Each point is reached from the start by the listed moves, each made 0, 1 or 2 times, or once backwards (-1), plus a little noise. Say if it took an odd or an even number of moves. Then give how often each move was made.

Moves:
(1): [-11   5 -12 -37]
(2): [-31  -4   7   8]
(3): [ 13 -47  27 -16]
Start: [  1  -6 -16  -2]
Points:
[-71  33 -30  32] -> odd (0, 2, -1)
[ -49 -100   41  -52] -> odd (1, 2, 2)
[-63  29 -17  66] -> even (-1, 2, -1)

Moves:
(1): [-17 -20  -2  -2  -7  -6 -13  25   4  -8]
(2): [  0   9   2 -11  -1  -2  10  -1   0  17]
(3): [-21   3 -21  13  33   4   5  -6  -3  -7]
(4): [ -4  10 -38  -3  -8 -16 -15  14  -7 -17]
(5): [-13  19  12 -14  10   3  13  39   9   3]
(6): [ 18 -44  29  -4  -7 -12   1  25 -19  26]
(7): [ -6  -7   9  -9  22  -2  -9 -25 -21 -13]
(8): [  1  23  11 -22   7  10 -16  -3  16  20]
Start: [  5   2  11  -1  10   4   6  13 -15   1]
Points:
[ -51   72 -121   -6    0  -19   -1   58   10  -28] -> even (1, 2, 1, 2, 0, -1, -1, 0)
[ 36 -40  37 -44  74 -11 -51 -54 -84  48] -> even (-1, 0, 1, 1, -1, 2, 2, 2)
[ 28  11  19  -3  40  19 -29 -81 -33  -5] -> odd (-1, -1, 0, 0, -1, 0, 1, 1)

Moves:
(1): [  0  26  11   1 -32  11  22   3  -3 -16  11 -14]
(2): [  1 -25  -6   6 -14  15   4 -35  -4  -2  -7 -20]
(3): [-22   4  -8 -26   3  -7  -2   9   1  -5  -1   7]
(4): [  9   3   6 -18  -3 -16   1   5   1   5   5  -1]
(5): [-7 19 21 -8 -5 -3  9  5 15 -3 -7 -7]
(6): [  5   4  13  31   4  26  -9 -11 -17   2  12 -11]
(7): [-27  -1  10  14  -6   6   7  -5 -13 -23   2  20]
(8): [ 15   8 -15  -4  28 -24   0   0  21   0  11  -4]
(9): [-17   9   4   4  16 -14  17  19   6   8   9   6]
(10): [  4   8   5   7 -22 -15 -18   8  16   4   9  -2]
(11): [ -6 -10  14   9  -6  12   4   7  11 -18   9   1]
Start: [ -6  18   2   3 -19  -7   2  -9   1   1  11   4]
Points:
[-109   76   36   28   24   42   14   -3  -63  -41   12   53] -> odd (0, -1, 2, -1, 1, 2, 2, 0, 0, -1, -1)
[ 26  29 -21 -21  -4 -92 -46  19  97  34   3  -7] -> even (-1, 0, 0, -1, 1, -1, -1, 1, 0, 2, 0)
[ -24  121   40  -31 -109  -96   48  -10   80  -58   37  -16] -> even (2, 1, 0, 1, 2, -1, 2, 2, 0, 2, -1)
[ 21  95  65  51 -81  27 -65   7   5  37  10 -37] -> even (0, -1, 0, -1, 2, 2, -1, -1, -1, 2, -1)
[-103   46    7  -38  -43  -57   75    7  -11  -32   19   40] -> even (1, 1, 1, 1, 0, -1, 2, 0, 2, 0, -1)

Moves:
(1): [-5  5  6 11  2 -9  1 13 -7 -5  2 -6  2 -6  3]
(2): [  9   0  -5   4   5   7   1 -12   3  -1  -7   4  -1  -3   4]
(3): [ -6 -17  -1  -1  -8   2   0  -4   9   3   8   6 -16   6   1]
(4): [ -5 -13 -10  -8 -11  -4   2   4   4  -8   6  17  -7   6  -5]
(5): [  1   5   2  14   6   2  16 -12   2   1  -3   8   9  -8 -11]
(6): [ 8 -6  6 -5 -3  0 -4 -4 10  3 -4  4 -3  2 -5]
(7): [ 2  5  5  1  0 -1 -2  2 -2 -3  8  2  2  2  6]
(8): [-1 -3 -1  5  4 -3  2  5 -3  1  3  3  8  0  2]
(9): [ -7  -6   0  -5   5   6  -4  -2   3  -2  -3   8 -11  12  -2]
(10): [ 1 -3 -1  2  2  4 -6  6 -6 -2  6 -4 -3  5 -7]
(11): [-2 -7 -4 -1 -8  1  7  7 -5 -9 -2  1  6  7  3]
(12): [  4   3   0   2   3 -13   3   5  -3  11  13  -1 -10   7   3]
(13): [-12 -19  -3  -5  -8   5   3 -14 -11 -16 -15  20   4   8  -9]
(14): [-4 -3  1  1  7 -3 -7 -3  1 -5  8 -9 -5 -5  4]
Start: [ -6   1  11   4   1 -15   3  -3  -3   1  -4  -3   5   6   0]
Points:
[-31 -33  34   7  25  -1 -23 -11 -11 -45 -19   7   3  18 -45] -> even (1, -1, -1, 0, 1, 2, 0, 0, 2, 2, 0, -1, 1, 2)
[-10 -16  12  -9   8  41 -14 -41 -12 -22 -37  36   8  43  -8] -> odd (-1, 1, 0, -1, 0, 0, 2, 0, 2, 1, 0, -1, 1, -1)
[ -30 -121  -29  -34  -88   13    9  -15   -5  -65  -31   80  -14   56
  -22] -> odd (0, 1, 2, 2, -1, 1, 0, 0, -1, 1, 2, -1, 2, -1)
[-45 -63 -15   1 -22 -36  12  11   6 -30  49  33 -21  20  27] -> even (0, 0, 2, 2, 0, -1, 1, 2, 0, -1, 1, 0, 0, 2)

Moves:
(1): [  1   1  -3 -14  -4   5  -1   6  -6   6   7  -1  13  -7   3  -6 -11  -2
  -4   1   6 -11 -19]
(2): [  4  -1   5   8  -9  15  14 -13   1  -7 -12   9   9  -6  10  -7  -3  20
  -9  -2   2   3 -10]
(3): [ 12   2  11   9   3  -6  18  -2 -12 -11  -5   0   2  -1  -2   0   0  -4
   8   9  -5   2   1]
(4): [  8   1  -3   0   1   9   4 -10  -8  -8  -2   2 -10  -4 -14  -4  -8  -4
  10  -3  -2  -6   8]
(5): [  5   2  -8   4   6   1   1  -2   1   2   1  -1   7   4  -4  -9   7   1
 -16   3  12   8  -1]
(6): [ -2   8 -11   5   7   1   8  16   0 -12   0   4  11  -3   3   2   6  12
  -5  -9 -12  -8   7]
(7): [  3   8  -3  -2 -13  -8  13   3  -3 -14   5  14 -15  -1  -1  -4  -6   6
 -19  -9   5  13   4]
(8): [ -5 -12  -9  -9   6  -1   9   2  -5   3   7   4   5  12  10  19   6  -9
  11 -10   1   3   0]
(9): [  1  -5  -5   8  -6  11   1  -2   4   2   0  -5   5 -22  -8   8  -2   9
 -14   7   7 -12  13]
(10): [  3   8   1 -15  -3  -7  11  -7  15 -14  15  -7   6  18   1   2   4  16
  14  -6  -1  -3 -10]
(11): [-4 -3  5 -6 17  1  3 -4  6  8 10  1 -5  9  1  1 -3  2  2 10  5 -9 -3]
(12): [  6 -11  -1  13 -11  -2   4   0   5  -1  10   3  -7   5  -7   3 -14  21
  11   6  -5  -7  -9]
(13): [-11  -2   1  -6  14 -13  -1 -18  -1  19  -5   2   8  -4  -6   5  -2   3
   5  16  15 -22  -4]
(14): [ 11 -13  -7 -18  -3  -3 -13  18  -2  -5  -3 -11   0  -3  22  12 -19   2
   7 -16   2  -5   8]
(15): [-9 -8  0 -7  2  7 -7 13 -3 -6 -9  3  9 -9  0  1 -5  0 17 15 -3  7 -7]
(16): [ -6   5   2  15   9  -2  -1   3 -13   6  -5 -11 -13  -5  14  -4   3 -12
  12  -6   6   6  -3]
(17): [  7   0  -9  27   0   5   7   3   7 -15 -12  17  33 -16  23  -5  -3 -14
   6   2  -6   4   1]
(18): [-2 -4 -1  1 -7  1 -2 11  4  9 -2 -1 -1  0  1 -4  0 -4  8 -1  1 -5 14]
(19): [  6   2  18  -4  -3   3  -8   8  -4 -13   4  15   5  -1   8   4   5  -5
  15  -5   9   3 -17]
(20): [ -4   1   6  -7  -2  -7   0  -4 -11  -2  12   1   2  -1   4 -10   3   1
  -2   0  -2   9   6]
Start: [  3   3   9  -7 -16   6  -5 -12   1 -26   1  21   0 -13  -7   0   0  -1
  -1  18  -5  -1 -17]
Points:
[-20 -30  77  22  -8  -8  48 -64 -51 -27  -8 108  65  -7  60  -9  13 -15
 114  60  35  21 -99] -> odd (0, 2, 1, 0, 0, -1, 0, 2, -1, 0, 0, 1, 2, -1, 1, 1, 1, 1, 2, 2)
[ 13 -39 -10 -77 -11 -55  20 -32 -45 -10  62  15  -9  19 -44  73 -44  41
  47   2 -14 -87 -25] -> odd (1, -1, 1, 1, -1, 1, 0, 2, 0, 0, -1, 2, 2, 1, -1, -1, -1, -1, 0, 1)
[ -7 -10  59 -52 -37  26  31 -28 -39 -20  22 118  40  14  34 -33  31 -36
 -17  10  46  53 -55] -> even (1, 2, 0, 0, 1, -1, 1, 2, -1, -1, 1, -1, 0, -1, 0, -1, 0, 2, 2, 2)
[-23  15 -15  15  32   3  30 -38  -8  -4  18  33 -63 -30 -90  64  23  20
 -49  22  -1 -69  45] -> even (-1, -1, 0, 1, -1, 2, 1, 1, 2, -1, 1, 0, 1, -1, -1, 0, -1, -1, 0, -1)
[  61    2  -41   53  -32   38   17   77   55  -61   14    4  100  -73
   35    6  -47   14   19   10  -36 -100   14] -> odd (2, -1, 1, 0, 0, 2, -1, -1, 2, 1, 1, 1, -1, 1, -1, 0, 2, 2, 0, -1)
[  39   37   72   11  -57   62   91  -49  -29 -121   38   87  -27  -54
   -8  -28  -24   49    0   10   21    4  -55] -> even (1, 2, 1, 2, -1, 0, 2, 0, 2, 1, 2, 0, -1, -1, 0, 1, 0, 0, 2, 1)
[ 34 -11 -11  16  40 -49   0  40 -80 -31 -52  20 -29 -18  38  35  -6 -67
  64 -17  41   0  23] -> even (-1, -1, 2, 1, 2, 1, 1, 1, -1, -1, -1, 0, 2, 2, 0, 2, 0, 1, 1, -1)
[-20 -82   5 -64   2  -4 -37  24 -35 -15   7  84  33 -17  65  39 -30  21
  48  21  70  10 -22] -> even (-1, 1, -1, 0, 2, 0, 1, 2, 0, -1, 1, 1, 2, 2, 2, 0, 0, 1, 2, 2)
[   4   21   40 -119  -28  -84   28  -18   12  -16   60   -8  -27   37
   57  -33  -52   15   -1   -3   28  -18    4] -> odd (1, 0, 1, -1, -1, -1, 2, -1, -1, 2, 2, -1, 1, 2, -1, 0, 0, 2, -1, 2)
[  47   37   26   40  -23   34   58  -68   27 -110   10   58   82  -23
  -47  -61   40   54   13   49  -18   -4   11] -> even (-1, 1, 1, 2, 2, 1, -1, -1, 1, 2, 0, 0, 0, -1, 0, -1, 1, 1, 1, 2)
